Each row is a point. Examples show where two turns around zero, p and q, send a point. Write where each new point lands after one turn and then the other. Backwards means that the second turn is done in reverse. Each puzzle has new turns, and all numbers are rounded.

Turn p:
[0.20 0.36] -> [-0.34 -0.23]
[ 0.47 -0.17] -> [-0.34  0.36]
[-0.35 -0.57] -> [0.57 0.35]
[-0.38  0.31] -> [ 0.20 -0.45]
[0.06 0.08] -> [-0.09 -0.04]
Turn q:
[-0.51  0.04] -> [ 0.39 -0.33]
[0.12 0.47] -> [-0.37 -0.31]
[ 0.23 -0.16] -> [-0.09  0.26]
[-0.38 -0.32] -> [0.50 0.03]
[ 0.53 -0.03] -> [-0.41  0.34]
Where do these land?
q, then p: [0.07 0.05] -> [ 0.08 -0.04]
q, then p backwards: [-0.32  0.11] -> [-0.30  0.16]
p, then q: [-0.22 -0.49] -> [-0.54 -0.03]
p, then q: [-0.28  0.12] -> [-0.02  0.30]
q, then p: [0.75 0.21] -> [ 0.53 -0.57]

Turn p:
[0.11 0.03 0.25] -> [0.05 0.05 0.27]
[-0.09 -0.18  0.12] -> [-0.21 -0.05  0.10]
[ 0.03  0.12 -0.40] -> [ 0.19 -0.06 -0.37]
[0.71 0.19 0.42] -> [ 0.55 -0.10  0.63]
[-0.50  0.35 -0.50] -> [-0.04  0.37 -0.70]
[-0.26 -0.52  0.12] -> [-0.55 -0.21  0.08]
Turn q:
[-0.56  0.14  0.10] -> [0.34 0.48 0.00]
[-0.12  0.46 -0.21] -> [0.29 0.02 0.43]
[ 0.25 -0.19 -0.31] -> [ 0.02 -0.43 -0.11]
[ 0.43 -0.41  0.42] -> [-0.65 -0.08 -0.32]
Where do these land?
q, then p: [-0.10 -0.23 -0.33] -> [ 0.12 -0.39 -0.08]
q, then p: [0.24 0.79 0.10] -> [-0.24  0.40  0.69]
q, then p: [ 0.24 -0.12  0.25] -> [-0.26  0.16 -0.20]
q, then p: [-0.38 -0.44 -0.02] -> [ 0.38 -0.18 -0.41]

Turn p:
[ 0.60 -0.34 -0.27  0.10  0.45  0.12] -> [-0.08  0.20 -0.49  0.07  0.39 -0.58]
[-0.18  0.15  0.38 -0.12 -0.45 -0.36] -> [ 0.35 -0.41  0.24  0.06 -0.33  0.29]
[-0.60  0.32  0.30  0.20 -0.37  0.09] -> [-0.11 -0.04  0.54 -0.13 -0.53  0.35]
[ 0.30 -0.33 -0.43  0.22  0.40 -0.10] -> [-0.33  0.08 -0.46  0.27  0.28 -0.35]
[-0.68  0.26  0.72 -0.27 -0.15 -0.01] -> [ 0.25 -0.12  0.22 -0.50 -0.59  0.65]
[ 0.35  0.27 -0.27  0.24  0.36 -0.10] -> [ 0.01  0.43 -0.22  0.43  0.06 -0.21]
[-0.18 -0.09  0.29  0.15 -0.31  0.08] -> [-0.02 -0.24  0.26 -0.19 -0.29 -0.05]
[ 0.61  0.07 -0.17 -0.16 -0.08  0.57] -> [ 0.26  0.33  0.23 -0.16  0.52 -0.48]
[-0.23 -0.31 -0.54 -0.36  0.15 -0.30] -> [-0.32 -0.24 -0.33  0.16  0.49  0.39]
Turn q:
[ 0.28  0.46 -0.19  0.02 -0.13 -0.56] -> [-0.14  0.03  0.06 -0.55 -0.51 -0.26]
[ 0.14 -0.31 -0.17  0.47  0.11 -0.30] -> [-0.07 -0.54 -0.26 -0.14 -0.18  0.21]
[-0.23  0.43  0.30 -0.08  0.33  0.43] -> [-0.31  0.23  0.28  0.53  0.14 -0.33]
[ 0.05  0.18  0.34 -0.18  0.22 -0.02] -> [-0.35  0.31 -0.03  0.11  0.00 -0.06]
[-0.57 -0.57 -0.31  0.12 -0.26  0.26] -> [ 0.74 -0.33 -0.22  0.29  0.32  0.07]
[ 0.57  0.23 -0.24 -0.25 -0.08 -0.12] -> [-0.18  0.12  0.31 -0.61 -0.01  0.03]
[ 0.10 -0.59  0.36  0.54 -0.79  0.46] -> [ 0.59 -0.14  0.22  0.43 -0.21  0.99]
[-0.33 -0.01 -0.07 -0.32  0.40 -0.52] -> [-0.15  0.10 -0.60 -0.15  0.09 -0.47]
[ 0.00  0.19 -0.01 -0.32  0.21  0.38] -> [-0.15  0.21  0.27  0.10  0.38 -0.19]
Where do these land?
q, then p: [-0.22  0.05 -0.08 -0.52  0.52 -0.12] -> [-0.16  0.18 -0.39  0.41  0.00  0.48]
q, then p: [-0.01  0.43  0.23  0.70  0.44 -0.22] -> [-0.50 -0.71  0.33  0.02 -0.31  0.13]
q, then p: [-0.34 -0.34  0.12 -0.10 -0.09  0.21] -> [-0.11  0.34 -0.10  0.20  0.03 -0.36]
q, then p: [ 0.25 -0.03 -0.51  0.19 -0.15 -0.15] -> [ 0.23 -0.35 -0.17 -0.33  0.31 -0.02]
q, then p: [ 0.40 -0.37  0.22 -0.49 -0.50 -0.57] -> [ 0.34  0.49  0.47 -0.10  0.70  0.27]
p, then q: [0.42 0.13 0.19 0.38 0.14 0.52] -> [-0.14  0.36 -0.13 -0.36 -0.53 -0.29]
p, then q: [-0.50  0.13 -0.17 -0.17 -0.35  0.33] -> [-0.11  0.43  0.00  0.55  0.23  0.06]

Turn p:
[-0.12  0.50 -0.34 -0.74  0.01  0.10 -0.02 -0.09  0.05] -> [ 0.18  0.26  0.47 -0.34 -0.50 -0.27  0.26  0.13 -0.31]
[-0.08 -0.43 -0.10 -0.82 -0.09 -0.08 -0.03 -0.01  0.11] -> [-0.41 -0.15  0.09 -0.38 -0.11 -0.60  0.07  0.22 -0.36]
[ 0.57  0.06 -0.17  0.32  0.18 -0.12  0.46  0.59  0.21] -> [ 0.20 -0.28 -0.43 -0.58  0.03  0.50  0.22 -0.14  0.40]
[ 0.85  0.05  0.12  0.54 -0.17  0.04  0.07  0.04  0.33] -> [ 0.29 -0.15 -0.32 -0.22  0.22  0.53 -0.29  0.45  0.55]
[-0.03  0.62  0.09  0.36 -0.24 -0.42 -0.31  0.06 -0.14] -> [ 0.75 -0.07  0.18  0.25 -0.06  0.00 -0.33 -0.28  0.19]
[-0.10 -0.21  0.08 -0.15  0.30 -0.01  0.55 -0.38 -0.58] -> [-0.41 -0.35  0.06  0.31 -0.21  0.39  0.24 -0.03 -0.55]
[-0.12 -0.20  0.10 -0.06 -0.24  0.38  0.28  0.03 -0.39] -> [-0.21  0.06  0.11 -0.01  0.38  0.25  0.05 -0.04 -0.48]
[ 0.03 -0.19 -0.01 -0.12  0.27  0.20 -0.15  0.01 -0.39] -> [-0.17  0.17 -0.30  0.09 -0.14  0.04 -0.05 -0.04 -0.39]
[-0.90 -0.32 -0.26  0.20 -0.31  0.00 -0.82 -0.56  0.29] -> [-0.03  0.43  0.18  0.88  0.36 -1.00  0.09  0.16  0.18]
[-0.09  0.12  0.49  0.48  0.29 -0.08 -0.04  0.33  0.52] -> [-0.16  0.09 -0.06 -0.01  0.03  0.16 -0.27 -0.43  0.80]
Turn q:
[-0.18 -0.37  0.32 -0.24 -0.37 -0.18 -0.39 -0.54  0.23] -> [ 0.31 -0.71 -0.17 -0.19  0.17 -0.43 -0.08  0.33 -0.07]
[-0.51 -0.15 -0.12  0.46 -0.13  0.17  0.30 -0.41  0.21] -> [ 0.07 -0.15  0.13  0.53  0.06  0.05 -0.36  0.51  0.37]
[-0.44  0.08 -0.04 -0.24  0.22 -0.14 -0.17  0.03 -0.10] -> [ 0.17  0.12 -0.15 -0.11 -0.32 -0.31 -0.22 -0.10  0.17]
[-0.08  0.04 -0.32 -0.05 -0.29 -0.03  0.31 -0.40  0.31] -> [-0.31 -0.45  0.05  0.33 -0.23  0.05 -0.13  0.27  0.03]
[-0.27 -0.21 -0.24  0.14  0.26 -0.15 -0.15  0.49  0.39] -> [-0.07  0.32 -0.61 -0.02  0.07  0.16 -0.44 -0.01  0.04]
[0.11 0.17 0.16 0.08 0.54 0.32 0.28 0.35 0.26] -> [-0.08  0.65 -0.15 -0.05 -0.14  0.34  0.27  0.28  0.02]
[-0.22  0.09  0.04  0.07 -0.39 -0.05  0.74  0.38 -0.67] -> [ 0.01 -0.08  0.54 -0.04 -0.13  0.54 -0.01 -0.49  0.71]
[ 0.97  0.41 -0.26 -0.22 -0.22  0.47 -0.51  0.29 -0.26] -> [-0.18  0.09 -0.04  0.24  0.18 -0.03  0.85 -0.74 -0.71]
[ 0.36  0.43  0.60  0.19  0.50 -0.26 -0.42 -0.36  0.38] -> [ 0.37  0.30  0.16 -0.34 -0.09 -0.15  0.03  0.55 -0.88]
[ 0.27 -0.48 -0.13 -0.20 -0.12 -0.15  0.02  0.17 -0.76] -> [-0.28 -0.09  0.26 -0.35  0.42 -0.22  0.10 -0.62  0.33]
Where do these land?
q, then p backwards: [-0.20  0.28  0.07  0.26  0.20 -0.57 -0.18 -0.05 -0.57] -> [-0.21  0.57  0.41 -0.33 -0.30 -0.05 -0.34  0.25 -0.05]
q, then p: [-0.09 -0.63  0.01  0.09  0.29  0.05 -0.46 -0.02  0.28] -> [ 0.26 -0.03 -0.41 -0.12 -0.53 -0.27  0.35 -0.25  0.07]
p, then q: [ 0.42  0.35  0.30  0.53 -0.02 -0.03  0.13  0.11 -0.35] -> [-0.07  0.14 -0.16  0.44  0.40 -0.25  0.55  0.08 -0.20]
p, then q: [-0.66 -0.14 -0.51  0.23 -0.01  0.11  0.03 -0.10 -0.03] -> [-0.21  0.24  0.59 -0.01 -0.16  0.33 -0.31  0.33  0.07]
p, then q: [ 0.11  0.22  0.35  0.15 -0.12 -0.56 -0.47  0.57  0.24] -> [-0.21 -0.39 -0.32 -0.15  0.14 -0.48 -0.08  0.20 -0.72]
p, then q: [ 0.32 -0.05 -0.47 -0.17  0.56  0.45  0.21 -0.44  0.39] -> [-0.01 -0.11 -0.25  0.29 -0.43  0.80  0.07 -0.28  0.44]
p, then q: [-0.16 -0.45 -0.57 -0.43 -0.43  0.48 -0.03 -0.19  0.48] -> [-0.08  0.44  0.02 -0.64 -0.64  0.44 -0.30 -0.23  0.26]
p, then q backwards: [ 0.40  0.47  0.69 -0.07 -0.59  0.02  0.44 -0.42 -0.12] -> [ 0.01  0.13  0.34  0.72 -0.38 -0.62  0.57 -0.30  0.04]
q, then p: [ 0.46 -0.49  0.22 -0.21 -0.23 -0.38  0.46 -0.05  0.04] -> [-0.80  0.18  0.08 -0.21 -0.06 -0.33  0.11 -0.20 -0.26]
p, then q: [-0.57  0.08  0.01 -0.37  0.24  0.23  0.08  0.45  0.10] -> [ 0.16 -0.35  0.41 -0.09 -0.60 -0.21 -0.06  0.24  0.09]
p, then q: [-0.02  0.36 -0.09 -0.02  0.10  0.21 -0.23  0.13 -0.47] -> [ 0.03 -0.05  0.45  0.23 -0.02 -0.09  0.28 -0.27 -0.25]
